Each row is a point. To make a cloud, some directions were put in groups of two or more. Within a group, all points are equally far from the middle, so they leave a hole (a ring in 2 directions, a hollow ball in 3). The other directions are filled evenly. Then the cloud was stretched, turned, moved and blurred a little. Count the holes, and give their numbers of directions, smallest first.

Cloud, 13 rows:
| +0.01 | +3.74 |
| -0.68 | +3.46 |
| +2.54 | +1.19 |
| +4.40 | +0.54 |
| -0.60 | +1.41 |
| -0.99 | +0.74 |
| -3.96 | +0.56 |
| -3.44 | +0.43 |
| -3.02 | +0.12 |
| +1.08 | -0.16 |
| -1.95 | -0.37 |
| -4.13 | +0.86 |
| +2.33 | -0.42 |
Holes: 0

Cloud:
| +1.78 | -3.75 | -2.13 |
| -1.70 | -0.14 | +1.39 |
| -0.54 | -0.91 | -4.34 |
| -2.94 | -1.41 | -2.75 |
| +2.99 | -0.76 | -0.96 |
| +4.17 | +1.83 | -1.70 |
| -1.41 | -2.76 | -3.97 |
| +1.33 | -1.41 | +1.09 |
| +2.50 | -1.85 | -2.60 |
| +1.47 | +3.16 | +1.00 |
| -1.17 | -1.15 | +1.84 |
| -3.59 | -2.28 | -2.14 |
| -0.24 | +0.96 | +1.44 |
| +1.21 | +3.04 | +1.05 |
| +0.68 | +1.52 | +1.34 |
| +2.53 | -1.80 | -0.66 |
| +3.43 | +0.71 | -3.48 |
| +0.21 | +0.62 | +1.49 |
| -2.31 | -0.74 | -3.31 |
| -4.00 | -2.48 | -1.39 |
Holes: 1 (2)

Cloud, 29 rows:
| -1.89 | -1.52 | +0.14 | +4.00 |
| -2.31 | +0.30 | -4.10 | -2.83 |
| -1.99 | -3.37 | -2.40 | +1.08 |
| +1.73 | -3.05 | -0.10 | +0.68 |
| -1.66 | -0.61 | +2.92 | -0.80 |
| +0.33 | +0.71 | +3.15 | -0.41 |
| +2.25 | +1.95 | -1.71 | -1.08 |
| -1.69 | +0.64 | -5.21 | -1.23 |
| +0.54 | -1.03 | -3.48 | +2.95 |
| +1.35 | -1.96 | -2.23 | -1.80 |
| +0.07 | -0.10 | -4.97 | +1.25 |
| -2.17 | -2.63 | +2.61 | +0.83 |
| -0.82 | +0.67 | +0.26 | -3.01 |
| -1.40 | -3.78 | +1.41 | +0.98 |
| -2.72 | -1.11 | +0.84 | +3.16 |
| +0.14 | +3.25 | -1.50 | +0.76 |
| -0.01 | -3.87 | +0.86 | +0.70 |
| +2.15 | +2.29 | -2.37 | -0.37 |
| +0.67 | -1.87 | -2.67 | -2.46 |
| -3.00 | +0.13 | +0.87 | -1.47 |
| -1.34 | -3.76 | -2.10 | -0.25 |
| -2.74 | +1.88 | -0.88 | +0.39 |
| +1.03 | +1.71 | +1.38 | -1.30 |
| -1.65 | -2.31 | -4.31 | +0.44 |
| -1.54 | -0.60 | -3.69 | -3.46 |
| +1.55 | +0.18 | -4.08 | +1.76 |
| -1.34 | -1.48 | -4.93 | +0.45 |
| -2.16 | +0.45 | -4.73 | -2.15 |
| -1.99 | +0.50 | -0.49 | -3.11 |
Holes: 2 (2, 2)
